Every row gives one point. Examples show where two turns around zero, p and q, send a point. Where does a point land after both, in the order given? Backwards means that the second turn is done in reverse. Each puzzle has new turns, and all numbers are rounded.
In the rows, 128 means zero.

Turn p:
[132 105] => [148 140]
[191 111] => [120 193]
[ 96 146] => [124  92]
[ 80 158] => [119  72]
[140 119] => [132 143]
Turn q:
[118  96] => [121  95]
[123  92] => [127  92]
[125 198] => [118 197]
[146 126] => [146 128]
Where do these land?
p, then q: [158 169] => [ 78 135]
p, then q: [155 165] => [ 83 134]
q, then p: [127  96] => [157 142]
q, then p: [91 81] => [187 118]
p, then q backwards: [110 129] => [132 110]

Turn p:
[151 109] => [114 101]
[114  74] => [ 72 130]
[115 105] => [103 136]
[121 169] => [167 144]
[138 184] => [185 130]
Turn q:
[123 131] => [123 125]
[125  70] => [175  94]
[182 119] => [165 168]
[104 161] => [ 87 126]
[107 159] => [ 91 128]
Where do these land?
q, then p backwards: [117 145] => [123 108]
q, then p: [ 83 114] => [ 81 131]
q, then p: [184 126] => [180 106]

Turn p:
[102 141 125] => [155 135 135]
[116 117  92] => [124 145 163]
[113  84 127] => [121  97 162]
[124 123 107] => [124 139 146]
[185 177 189] => [117 124  32]
Turn q:
[116 145 133] => [107 129 124]
[173 112  81] => [167 138 181]
[ 68 146 167] => [ 82 133  71]
[146 161 133] => [105 107 150]
[130 105 172] => [144  97  92]
[136  99  82] => [164 163 151]
Where do these land?
q, then p backwards: [122  84  83] => [ 93 174 102]
q, then p: [165 120 117] => [109 101 106]
p, then q: [161 162 125] => [101 158 153]
p, then q backwards: [ 83 143 191] => [162  69 168]
q, then p: [108 131 123] => [142 144 129]

Turn p:
[103 120 141 108] => [125 103 146 146]
[151 130 178 110] => [ 80 101 118 115]
[ 74 157  99 110] => [161 124 128 190]
[112 156 150 155] => [ 99 155 129 154]
[160 155 156 163] => [ 85 162 105 115]
[148  99  86  82] => [179  88 116 100]
[148  79  84 167] => [170 163 154  77]
Turn q:
[ 87  68 148 120] => [105  91 182 159]
[183 145 157 140] => [ 93 151 101  85]
[174 157 103 109] => [149 125  84  88]
[ 94 156  89 119] => [177 131 115 159]
[109 165 125 119] => [141 139 100 155]
[122  78 146 160] => [102 131 184 122]
Where do these land?
p, then q: [167  77 142 115] => [111  65 121 140]
p, then q backwards: [134 196  92  87] => [106 193 118  75]
q, then p: [112 156 144 153] => [124 159 110 153]
p, then q backwards: [106  92 157 114] => [119  76 134 124]
p, then q: [121 118 106 170] => [115 146  84 127]

Turn p:
[147 159 194  89 102  71] => [173 125 182  65  82 122]
[117 127 138 181  95 135] => [165 165 103 156 119 128]
[ 83 161 150 180 114 164] => [153 161 134 199 103 147]
[126 148 106 156 163 163] => [ 92 143 132 176 139 114]
[177 109 138  99 122  83] => [137 115 129  60 131  98]
[140 118 111 104 119 159] => [129 108 133 132 169 134]
[152  65 122  71 170 109] => [ 96  54 106  79 138 108]
[135 105  84 138 128 128] => [107 137  93 123 157 130]
[ 76 160 109 135 138 141] => [102 145 139 163 114 171]
Turn q:
[163 121 125 185 110 131] => [129 149 151 181 147 102]
[181 166 201 136 113  71] => [ 76 128 196 123 199 154]
[ 78 129  84 106 117 178] => [186 105  94 125  78 135]
[151 160 145 173 120  81] => [ 89 138 188 155 138 133]
[125 111  93  78 138 116] => [142 147 114  74 107 118]
[100  94 120 107 116 172] => [166 102  83 121 122 111]
[143 143 138 126 158 149] => [122 146 107 137 139 158]
[ 84  99 118 112 153 127] => [115 110  90 107  94 114]
Where do these land?
p, then q: [125 108 131 127 133 116] => [141 132 128 116 121 114]
q, then p backwards: [161 109 140 212  92  79] => [173 186 133 141 183 188]
q, then p: [126 173 108  88 151 157] => [139 122 160 151 189 126]
q, then p backwards: [ 90 107 157  74 135 159] => [123  55 121 102 114 108]
p, then q: [197 165 137 152 112 125] => [ 77 141 170 101 143 168]
q, then p: [136 141 135 172  79  65] => [171 109 125 128  49 114]
p, then q: [116 107  91  80 137 163] => [114 124  59 137 112 113]
p, then q: [113 116 131 119 168 117] => [139  98 126 122 113  98]
p, then q backwards: [ 88 125 123 129 144 171] => [114 152 155 169 135 151]

Turn p:
[ 85 124 170 124 140 144] => [112 105 129 160 161  94]
[146 124  86 164 115 153] => [141 142 161 101  84 117]
[116 100 175 124 123  97] => [102 140 123 130 185 130]
[146 107  62 105 108 154] => [161 103 128  67  92 130]
[130 157 162 121 112 124] => [145 131 134 163 151 143]
[183 112  91 121 150 178] => [174 148 102  92  83  95]
[ 89 172 149 136 149  46] => [ 61 125 118 183 139 186]
Turn q:
[182  98 138 142 194  44] => [105 142  51 144 214  93]
[109 131 148 116 114 157] => [130 135 161 109 116 146]
[113 141 108  99 149 144] => [148  97 134 100 124 118]
[144 138 134 174 144 124] => [153 160 106 152 135 124]
[106 174 116 173 108  87] => [137 143  69 144  83 156]
[119 136  88 114  96 161] => [134  96 157 137  84 119]
[164 115 190 108  98 145] => [ 84 180 171 112 137 117]
[ 87  91 103  99 122 163] => [134  74 175 126 131 151]
Where do these land?
q, then p: [ 94 124  85 119 152 138] => [136 153 115  80 141 107]
q, then p: [108 156 190 105 109  91] => [157  51 121 147 117 130]
q, then p: [169 117 150 120 138 160] => [110 144 106 169 144 150]
q, then p: [ 70 113 122 148 143 104] => [154 128 126 101  99  78]
p, then q backwards: [144 119 106 165 140 160] => [155 166 130 120 109 156]
q, then p: [ 97 109 119 125 138  58] => [112  92 127  90  86  88]
p, then q backwards: [197 186 162 115 114 142] => [115 141 132 219 153 153]
q, then p: [188 131 134 106 113 179] => [103 146 125 168 176 174]
q, then p: [ 86  97  83 149 106 120] => [128 149 167  95 128  76]
